Each row is a point. Each copy is the shape, with its points in the same order, turned, moved and blurred by noise. Is it also mirrored, or only turned?

Shape (8 x 3)
-0.120,0.179,0.017
-0.127,-0.200,0.192
0.054,0.031,-0.349
0.081,0.192,-0.155
-0.113,0.174,-0.130
0.155,0.155,-0.469
-0.045,-0.255,0.121
0.152,-0.082,0.103
Copy 1 (8 x 3)
-0.225,-0.137,-0.087
-0.149,0.216,-0.299
0.185,-0.171,0.046
-0.052,-0.135,0.134
-0.095,-0.230,-0.062
0.243,-0.267,0.212
-0.042,0.237,-0.242
-0.119,0.200,0.005
Copy 1 is: mirrored
Copy 2 (8 x 3)
0.110,-0.066,-0.214
0.058,-0.219,0.163
-0.283,0.118,-0.222
-0.022,0.164,-0.236
-0.012,0.020,-0.278
-0.330,0.291,-0.304
-0.032,-0.182,0.181
0.032,0.086,0.155
Copy 2 is: mirrored

Shape (9 x 4)
-0.257,0.323,0.219,-0.106
-0.014,0.088,0.507,-0.172
-0.096,-0.016,0.075,-0.029
0.056,-0.176,-0.126,0.110
-0.183,-0.303,0.015,-0.021
0.240,-0.074,0.016,0.286
-0.157,0.099,0.009,-0.099
-0.261,-0.033,0.089,0.127
0.046,0.224,0.185,-0.058
Copy 1 (9 x 4)
0.361,0.205,-0.012,0.212
0.232,-0.164,0.074,0.404
0.037,-0.036,-0.193,0.077
-0.262,-0.048,-0.199,-0.063
-0.044,-0.194,-0.427,0.038
-0.412,0.018,-0.084,0.146
0.171,0.066,-0.120,0.012
0.036,0.085,-0.306,0.166
0.111,0.098,0.132,0.172
Copy 1 is: mirrored
Copy 2 (9 x 4)
0.161,0.041,0.032,0.480
0.514,0.079,0.036,0.198
0.060,0.015,0.126,0.071
-0.087,-0.134,0.095,-0.187
-0.013,0.103,0.323,-0.099
0.089,-0.330,0.026,-0.198
-0.021,0.060,0.035,0.175
0.032,-0.063,0.294,0.128
0.213,-0.071,-0.121,0.203
Copy 2 is: only turned
Copy 3 (9 x 4)
-0.269,0.317,-0.242,0.192
-0.533,0.274,0.022,-0.047
-0.144,0.026,0.013,0.037
0.075,-0.115,0.166,-0.070
-0.159,-0.242,0.127,0.109
0.112,0.119,0.325,-0.181
-0.118,0.055,-0.165,0.058
-0.111,0.045,0.067,0.244
-0.194,0.305,-0.073,-0.075
Copy 3 is: only turned
Copy 4 (9 x 4)
-0.106,-0.092,-0.223,-0.396
0.168,-0.412,-0.129,-0.239
-0.040,-0.045,-0.100,0.000
-0.034,0.045,0.066,0.231
-0.035,-0.073,-0.221,0.280
-0.051,-0.057,0.340,0.139
-0.055,0.067,-0.170,-0.115
-0.246,-0.105,-0.135,0.022
0.030,-0.092,0.033,-0.271
Copy 4 is: only turned

Shape (14 x 8)
-0.083,0.121,0.034,0.242,-0.104,0.098,0.169,0.061
-0.113,-0.103,-0.119,0.159,0.073,-0.050,0.227,-0.045
-0.040,0.088,-0.204,0.001,0.043,0.022,-0.041,-0.056
-0.110,-0.180,0.095,-0.143,0.034,0.604,-0.002,0.251
0.102,0.520,-0.485,-0.006,-0.144,-0.070,0.071,0.090
-0.191,-0.257,-0.122,-0.230,-0.031,0.647,-0.113,-0.159
-0.001,0.292,-0.009,0.144,0.016,-0.060,0.075,-0.024
-0.102,0.143,0.005,0.167,0.082,0.017,0.088,0.178
-0.120,0.348,0.140,0.053,-0.176,-0.098,0.220,-0.062
-0.272,0.017,-0.043,0.181,-0.247,-0.007,-0.019,0.070
0.084,0.093,-0.204,-0.137,-0.114,-0.119,0.161,0.173
-0.335,-0.225,-0.012,-0.040,0.073,0.612,0.001,0.137
0.169,0.034,-0.186,0.171,-0.127,0.150,0.219,0.013
0.284,0.064,-0.140,0.126,-0.055,-0.084,-0.089,0.140
Copy 1 (14 x 8)
-0.168,0.132,-0.080,-0.008,0.122,-0.079,0.068,0.238
-0.202,-0.117,0.018,0.111,0.242,-0.024,0.057,0.007
0.002,-0.092,-0.081,-0.100,0.062,-0.069,-0.072,-0.045
-0.377,-0.028,-0.039,-0.320,-0.220,0.443,-0.144,0.250
0.332,0.087,0.074,-0.370,0.097,-0.343,0.129,-0.059
-0.542,-0.190,-0.249,-0.389,-0.255,0.258,-0.188,-0.093
0.080,0.168,-0.081,-0.018,0.225,-0.101,-0.107,0.081
-0.016,0.045,0.014,-0.004,0.172,0.029,-0.084,0.252
-0.102,0.375,0.048,-0.024,0.227,-0.250,-0.147,0.087
-0.240,0.007,-0.078,0.012,-0.061,-0.292,-0.052,0.243
0.068,0.042,0.267,-0.055,-0.034,-0.092,0.060,-0.040
-0.494,-0.231,-0.074,-0.320,-0.104,0.314,-0.184,0.280
-0.080,0.103,-0.067,-0.065,0.090,0.029,0.285,0.008
0.252,0.066,-0.051,0.097,-0.108,0.032,0.082,0.019
Copy 1 is: only turned
Copy 2 (14 x 8)
-0.020,-0.123,-0.288,0.023,-0.120,-0.053,-0.007,-0.086
-0.104,-0.136,-0.162,0.006,0.159,0.112,0.074,-0.190
0.098,-0.010,-0.131,0.018,0.112,0.204,-0.098,0.029
0.028,-0.250,0.328,0.292,-0.307,-0.005,0.119,0.155
0.424,-0.091,-0.452,-0.304,0.046,0.275,-0.116,0.179
0.049,-0.388,0.338,0.477,0.019,0.117,-0.181,0.196
0.023,0.033,-0.295,-0.136,-0.060,0.069,-0.144,-0.071
-0.048,0.030,-0.215,-0.034,-0.162,0.109,0.072,-0.069
-0.144,-0.068,-0.347,-0.219,-0.065,-0.098,-0.218,0.068
-0.090,-0.035,-0.376,0.194,0.029,-0.043,0.048,0.135
0.145,-0.037,-0.126,-0.235,0.151,0.044,0.133,0.136
-0.096,-0.351,0.218,0.458,-0.225,0.157,0.091,0.105
0.233,-0.222,-0.173,-0.022,0.050,-0.065,0.025,-0.139
0.324,0.186,-0.149,-0.049,0.066,-0.005,0.050,-0.062
Copy 2 is: only turned
Copy 3 (14 x 8)
-0.053,0.091,-0.110,-0.020,-0.113,0.057,-0.007,-0.239
0.025,0.146,0.004,-0.135,0.049,-0.152,0.088,-0.136
-0.154,0.069,-0.075,-0.192,0.128,-0.021,-0.142,-0.006
0.213,-0.251,-0.375,0.190,0.225,0.302,0.063,0.065
-0.426,0.269,-0.376,-0.351,-0.180,-0.086,-0.171,0.209
0.048,-0.540,-0.190,-0.099,0.425,0.253,0.104,0.017
-0.080,0.251,-0.069,-0.196,-0.122,0.000,-0.237,-0.080
0.011,0.226,-0.167,0.010,-0.069,-0.027,-0.121,-0.145
0.009,0.059,-0.117,-0.202,-0.355,-0.051,-0.234,-0.220
-0.188,-0.102,-0.151,0.041,-0.078,-0.137,-0.061,-0.256
-0.063,0.117,-0.201,-0.125,-0.141,-0.169,0.003,0.189
0.180,-0.286,-0.379,0.114,0.426,0.183,0.158,-0.154
-0.177,0.099,-0.084,-0.113,-0.121,0.082,0.179,-0.002
-0.303,0.209,0.012,0.033,-0.059,0.021,-0.055,0.195
Copy 3 is: mirrored

Shape (12 x 9)
0.162,0.112,0.081,0.222,-0.233,0.283,-0.008,0.172,-0.157
-0.036,0.204,0.263,0.061,-0.235,0.310,-0.266,-0.072,-0.377
0.140,-0.278,-0.126,-0.220,-0.272,-0.212,0.049,-0.055,0.025
-0.075,-0.358,-0.012,0.171,0.301,-0.053,0.102,-0.092,0.246
0.095,-0.101,0.001,-0.176,0.182,-0.201,0.188,-0.117,-0.053
0.234,0.018,0.008,0.103,-0.209,-0.187,-0.187,-0.008,-0.158
0.319,-0.081,-0.034,-0.276,0.036,-0.287,0.059,-0.183,-0.114
-0.313,0.090,0.248,-0.030,0.274,0.120,-0.141,0.328,-0.297
0.022,-0.068,-0.371,-0.107,-0.032,-0.175,0.101,-0.091,0.127
-0.021,0.204,0.166,-0.021,-0.133,-0.051,-0.100,-0.003,0.041
0.304,0.077,0.089,-0.175,-0.330,0.015,-0.103,0.024,-0.012
-0.199,-0.123,0.002,-0.075,0.072,-0.316,0.316,0.005,-0.034
Copy 1 (12 x 9)
-0.204,-0.105,0.345,-0.063,0.141,-0.239,-0.025,-0.013,0.204
-0.224,0.198,0.288,-0.216,-0.058,-0.168,-0.063,-0.319,0.231
0.216,-0.357,-0.032,0.034,-0.226,-0.116,0.253,-0.054,-0.083
0.327,-0.139,0.185,0.210,-0.012,0.335,-0.145,0.287,-0.132
0.300,-0.099,-0.218,0.069,-0.116,0.024,-0.044,0.119,0.101
0.159,-0.118,0.137,0.068,0.001,-0.338,-0.021,-0.200,-0.010
0.386,-0.071,-0.233,0.133,-0.149,-0.207,0.147,-0.013,0.086
-0.087,0.176,0.023,-0.428,0.175,0.091,-0.347,0.015,-0.098
0.067,-0.233,-0.137,0.279,-0.214,-0.094,0.034,0.167,-0.168
-0.085,-0.035,0.024,0.071,0.117,-0.005,-0.013,-0.266,-0.001
0.026,-0.085,0.042,-0.001,0.044,-0.262,0.312,-0.196,0.097
0.160,-0.340,-0.244,0.057,-0.137,0.176,-0.226,0.068,-0.035
Copy 1 is: mirrored
Copy 2 (12 x 9)
-0.084,0.390,-0.084,-0.286,0.044,-0.029,-0.024,0.066,-0.136
0.164,0.350,0.126,-0.313,-0.138,0.109,-0.278,0.311,-0.220
0.014,-0.217,-0.395,0.118,0.213,0.032,-0.224,0.111,0.077
0.067,-0.362,-0.029,-0.090,-0.064,-0.242,0.231,-0.150,0.145
0.027,-0.259,-0.004,0.211,0.039,0.176,0.044,0.072,0.065
-0.221,0.068,-0.027,0.027,0.058,-0.061,-0.347,0.114,-0.021
-0.129,-0.251,-0.095,0.274,0.038,0.248,-0.207,0.089,-0.018
0.115,0.114,0.242,-0.138,-0.202,-0.084,0.240,0.586,0.010
0.141,-0.127,-0.235,0.312,0.200,-0.118,-0.042,-0.074,0.017
0.069,0.176,-0.034,0.015,-0.121,0.015,-0.222,0.102,0.141
-0.095,0.141,-0.335,0.001,-0.018,0.212,-0.310,0.114,-0.004
0.105,-0.241,0.075,0.118,0.251,-0.014,0.071,0.183,0.325
Copy 2 is: mirrored
Copy 3 (12 x 9)
-0.060,0.051,0.150,0.130,0.044,0.124,0.456,-0.007,-0.170
0.252,0.127,0.117,0.050,0.263,0.187,0.416,-0.249,-0.202
-0.043,-0.140,-0.265,0.350,0.083,0.029,-0.240,0.026,0.013
-0.263,0.260,-0.146,-0.214,0.082,-0.093,-0.255,0.006,0.225
0.115,0.023,-0.011,0.040,0.141,-0.122,-0.233,0.148,0.162
0.148,0.211,-0.102,0.370,-0.090,0.181,0.065,-0.024,-0.058
0.288,0.055,-0.126,0.282,0.051,-0.133,-0.263,0.182,-0.016
0.226,-0.073,0.129,-0.356,-0.021,0.175,0.289,-0.183,0.329
-0.128,0.001,-0.006,0.110,0.014,0.224,-0.357,0.150,0.021
0.085,0.021,0.205,0.163,0.019,0.111,0.042,-0.239,0.000
0.091,-0.089,0.018,0.364,-0.029,-0.036,0.110,-0.053,-0.264
-0.025,-0.076,-0.007,0.122,0.168,0.045,-0.255,0.120,0.450
Copy 3 is: only turned
Copy 4 (12 x 9)
0.285,-0.085,-0.199,-0.091,-0.046,-0.022,0.001,0.325,-0.161
-0.023,-0.138,-0.273,0.036,-0.167,0.344,0.061,0.249,-0.329
0.170,0.038,0.298,-0.446,-0.072,0.187,-0.067,-0.211,0.082
-0.199,0.224,-0.012,-0.258,-0.020,-0.174,-0.105,-0.003,0.478
-0.016,-0.135,0.130,-0.131,0.115,0.127,-0.064,-0.175,0.343
0.086,-0.140,0.198,-0.134,-0.195,0.118,-0.228,0.091,-0.116
0.144,-0.155,0.304,-0.084,-0.003,0.284,-0.200,-0.241,0.237
-0.316,-0.259,-0.042,0.068,0.066,0.006,0.385,0.282,0.051
0.057,0.176,0.276,-0.245,0.245,-0.008,-0.151,-0.179,0.086
-0.016,-0.100,-0.036,-0.040,-0.096,-0.028,-0.008,-0.111,-0.199
0.329,-0.069,0.074,-0.098,-0.210,0.150,0.005,-0.122,-0.130
-0.197,-0.197,0.126,-0.406,0.240,-0.049,-0.027,-0.183,0.216
Copy 4 is: only turned

Shape (16 x 12)
-0.114,-0.148,0.082,0.260,-0.059,0.030,0.061,0.316,0.040,-0.198,-0.173,0.060
-0.143,0.153,-0.258,-0.245,0.246,-0.055,0.073,-0.207,-0.047,0.039,0.192,-0.040
-0.024,0.210,0.091,0.137,0.146,-0.009,0.253,-0.012,0.215,0.027,-0.303,-0.267
-0.006,-0.127,-0.123,0.358,0.091,0.173,-0.117,0.229,-0.076,0.113,-0.427,-0.083
-0.141,-0.008,0.272,0.061,0.170,0.383,0.061,0.237,0.050,0.043,0.296,0.042
-0.070,0.058,-0.167,-0.149,-0.155,-0.147,-0.249,0.110,-0.148,-0.105,0.119,0.130
-0.129,-0.120,0.238,-0.041,0.003,-0.125,0.041,-0.055,-0.084,0.175,-0.115,-0.173
0.044,0.486,-0.043,0.003,-0.195,0.078,0.114,-0.113,-0.280,0.238,-0.219,0.283
0.154,-0.071,-0.080,0.236,0.149,0.132,-0.277,0.162,0.113,-0.064,0.014,0.164
-0.123,0.209,0.230,-0.209,0.060,0.093,0.324,-0.141,-0.127,-0.376,-0.025,0.247
0.138,0.052,-0.009,-0.353,-0.269,-0.015,-0.123,0.110,-0.417,0.048,-0.071,0.009
-0.060,0.072,0.166,0.093,-0.077,0.310,0.242,-0.214,-0.106,0.204,0.079,-0.017
0.041,0.172,-0.091,0.294,0.212,0.114,-0.366,0.078,-0.192,-0.195,0.174,0.156
0.260,-0.037,-0.042,0.146,-0.061,0.119,-0.134,-0.178,-0.067,-0.059,-0.059,0.108
0.040,0.059,-0.032,-0.189,-0.172,0.003,0.132,-0.054,-0.355,0.157,0.322,-0.182
0.146,0.275,0.015,-0.018,0.282,-0.037,0.335,-0.266,-0.140,-0.004,0.164,0.288
Copy 1 (16 x 12)
-0.068,-0.073,-0.167,-0.169,-0.132,0.069,0.085,-0.150,0.325,0.104,0.134,0.019
0.204,0.164,0.152,0.030,-0.118,0.018,-0.070,0.119,-0.178,-0.342,-0.191,0.117
-0.095,-0.006,-0.399,-0.001,0.110,0.073,-0.016,-0.004,0.016,-0.360,0.028,-0.197
-0.332,-0.088,-0.320,-0.184,-0.200,-0.054,-0.210,-0.210,0.042,0.092,0.199,0.024
0.181,-0.212,-0.002,-0.090,-0.028,0.415,0.078,-0.207,-0.036,-0.135,0.237,0.323
0.056,0.225,0.305,0.132,-0.172,-0.147,0.028,-0.052,0.133,0.028,0.067,0.181
0.034,0.117,0.076,-0.078,0.095,0.160,-0.308,-0.194,0.232,-0.186,0.065,-0.120
0.032,-0.155,0.086,0.585,-0.116,-0.115,-0.290,0.135,0.081,-0.201,0.227,-0.059
0.011,-0.028,-0.043,-0.122,-0.034,-0.037,0.028,-0.038,-0.155,0.242,0.243,0.203
0.359,-0.104,-0.133,0.266,0.094,0.154,-0.004,0.232,0.338,-0.107,-0.240,0.204
0.023,0.132,0.259,0.493,-0.113,-0.040,-0.176,-0.350,0.172,0.047,-0.039,0.080
-0.025,-0.355,0.138,0.115,0.151,0.277,-0.224,-0.016,-0.028,-0.278,0.068,0.016
-0.076,0.182,0.006,0.020,-0.166,0.141,-0.029,0.189,-0.124,0.289,0.265,0.401
-0.089,-0.109,0.110,0.098,0.109,-0.028,-0.187,0.033,-0.086,0.222,0.004,0.061
0.013,0.081,0.438,0.274,-0.101,0.268,-0.136,-0.200,-0.035,-0.231,-0.127,0.035
0.379,-0.125,0.049,0.321,-0.050,0.213,-0.153,0.397,-0.140,-0.039,-0.145,-0.082
Copy 1 is: mirrored
Copy 2 (16 x 12)
0.167,-0.238,-0.222,-0.004,-0.001,-0.017,-0.001,-0.319,-0.027,0.253,-0.046,0.006
-0.024,0.267,0.213,0.221,0.016,0.053,-0.082,0.104,-0.192,-0.266,-0.074,0.169
-0.107,0.018,0.095,0.251,0.150,0.166,0.389,-0.204,-0.043,0.174,0.137,-0.070
0.130,-0.120,-0.399,0.398,-0.045,-0.033,0.028,-0.235,0.151,0.248,0.216,0.060
0.259,0.310,-0.130,-0.192,0.083,0.211,0.080,-0.209,0.087,0.147,-0.128,0.333
0.104,-0.075,0.135,-0.014,-0.206,-0.155,-0.277,0.047,0.146,-0.136,-0.159,0.036
-0.128,-0.038,0.001,0.029,-0.173,0.188,0.097,0.097,-0.077,0.202,0.180,0.154
0.249,0.133,0.101,0.035,-0.276,-0.087,0.194,-0.123,0.121,-0.391,0.485,-0.050
0.080,0.205,-0.313,0.111,-0.049,-0.231,-0.100,-0.200,0.163,0.160,-0.169,-0.026
0.382,0.110,0.169,-0.210,-0.067,0.235,0.177,-0.087,-0.337,-0.125,-0.053,-0.220
0.160,-0.163,-0.026,-0.093,-0.251,0.069,-0.054,0.328,0.270,-0.262,0.106,-0.035
0.109,0.289,-0.041,-0.149,0.091,0.203,0.068,-0.074,-0.057,-0.039,0.387,0.141
0.424,0.283,-0.053,0.129,-0.056,-0.403,-0.149,-0.043,0.100,0.146,-0.110,0.058
0.079,0.211,-0.205,-0.010,-0.024,-0.186,-0.102,0.046,0.034,0.021,0.146,-0.223
0.033,0.031,0.111,-0.158,0.108,0.034,-0.021,0.350,0.047,-0.229,0.157,0.290
0.152,0.361,0.034,-0.057,-0.034,-0.161,0.295,0.026,-0.342,-0.298,0.047,-0.003
Copy 2 is: only turned
Copy 3 (16 x 12)
0.058,0.260,0.147,-0.063,0.137,-0.326,0.017,0.181,-0.005,0.072,0.160,0.026
-0.155,-0.156,-0.027,0.142,-0.070,0.389,0.150,-0.141,-0.091,0.043,-0.181,-0.045
0.168,0.227,-0.024,0.047,-0.267,0.053,-0.014,0.150,-0.031,-0.375,0.143,0.037
-0.171,0.244,-0.007,0.131,-0.134,-0.228,-0.193,0.248,0.244,0.084,0.263,0.231
0.223,-0.017,-0.321,0.112,0.354,-0.052,-0.018,0.203,-0.205,0.077,-0.019,0.102
-0.092,-0.048,0.292,-0.082,0.093,0.035,0.020,-0.041,0.076,0.279,-0.290,0.071
0.259,0.241,-0.061,-0.047,-0.150,0.141,-0.050,-0.146,0.065,0.115,0.085,0.108
0.234,-0.233,0.382,0.310,-0.340,0.131,0.019,0.207,0.014,0.183,-0.032,0.364
-0.139,-0.141,-0.090,-0.112,0.006,-0.282,-0.068,0.279,0.122,0.134,-0.024,0.014
0.399,-0.178,0.237,0.259,0.143,0.017,0.445,-0.082,-0.074,-0.078,0.019,-0.028
0.205,-0.020,0.280,0.233,-0.091,-0.071,-0.141,-0.263,0.147,0.334,-0.311,0.188
0.309,-0.156,-0.035,0.244,-0.019,0.139,-0.179,0.014,-0.221,0.078,0.246,0.136
-0.091,-0.257,0.031,0.025,0.241,-0.013,-0.046,0.364,0.326,0.165,-0.074,-0.022
0.061,-0.306,0.098,0.011,-0.140,-0.192,-0.136,0.012,0.147,0.163,0.113,-0.008
0.174,-0.070,0.120,0.263,0.023,0.281,-0.263,-0.203,-0.129,0.311,-0.194,-0.079
0.238,-0.338,0.063,0.255,-0.173,0.231,0.288,0.198,-0.100,0.086,0.017,-0.232
Copy 3 is: mirrored
Copy 4 (16 x 12)
0.297,0.113,-0.063,0.170,0.106,0.079,0.054,0.160,-0.177,0.017,0.283,0.008
-0.188,-0.224,0.391,-0.149,-0.126,-0.069,0.080,-0.319,0.110,0.081,-0.005,0.008
-0.171,0.228,0.010,-0.009,-0.284,0.144,0.193,0.074,0.143,0.138,0.392,0.103
-0.001,0.305,-0.071,0.215,0.104,-0.251,0.030,-0.004,-0.132,-0.024,0.516,-0.149
0.089,0.011,0.253,0.425,0.159,0.113,0.440,0.004,0.041,-0.134,-0.004,0.076
0.120,-0.190,0.185,0.147,-0.077,-0.062,-0.282,-0.193,-0.152,-0.080,-0.042,-0.135
0.013,0.096,-0.121,0.023,-0.300,-0.160,0.211,-0.057,-0.040,-0.129,0.099,0.168
-0.583,-0.181,0.074,0.190,-0.170,0.158,-0.096,-0.033,-0.324,-0.164,0.283,0.014
0.038,0.171,0.175,0.230,0.257,-0.106,-0.112,0.130,0.045,-0.023,0.063,-0.214
-0.078,-0.444,0.132,0.092,-0.036,0.191,0.072,0.180,-0.035,0.060,0.147,0.445
-0.042,-0.391,-0.064,0.281,-0.222,-0.052,-0.197,-0.234,-0.065,-0.394,0.179,-0.029
-0.339,0.008,-0.139,0.132,0.047,0.108,0.316,-0.141,-0.048,-0.138,0.037,0.182
-0.027,0.124,0.430,0.215,0.334,-0.103,-0.271,0.004,-0.035,-0.126,0.030,0.051
-0.207,0.007,-0.096,0.109,0.194,-0.057,-0.220,0.038,0.063,-0.101,0.018,-0.042
-0.096,-0.184,0.015,-0.002,-0.103,0.116,0.073,-0.447,0.026,-0.401,-0.036,0.045
-0.413,-0.207,0.327,-0.208,0.054,0.122,0.078,0.130,0.043,-0.167,0.040,0.156
Copy 4 is: only turned
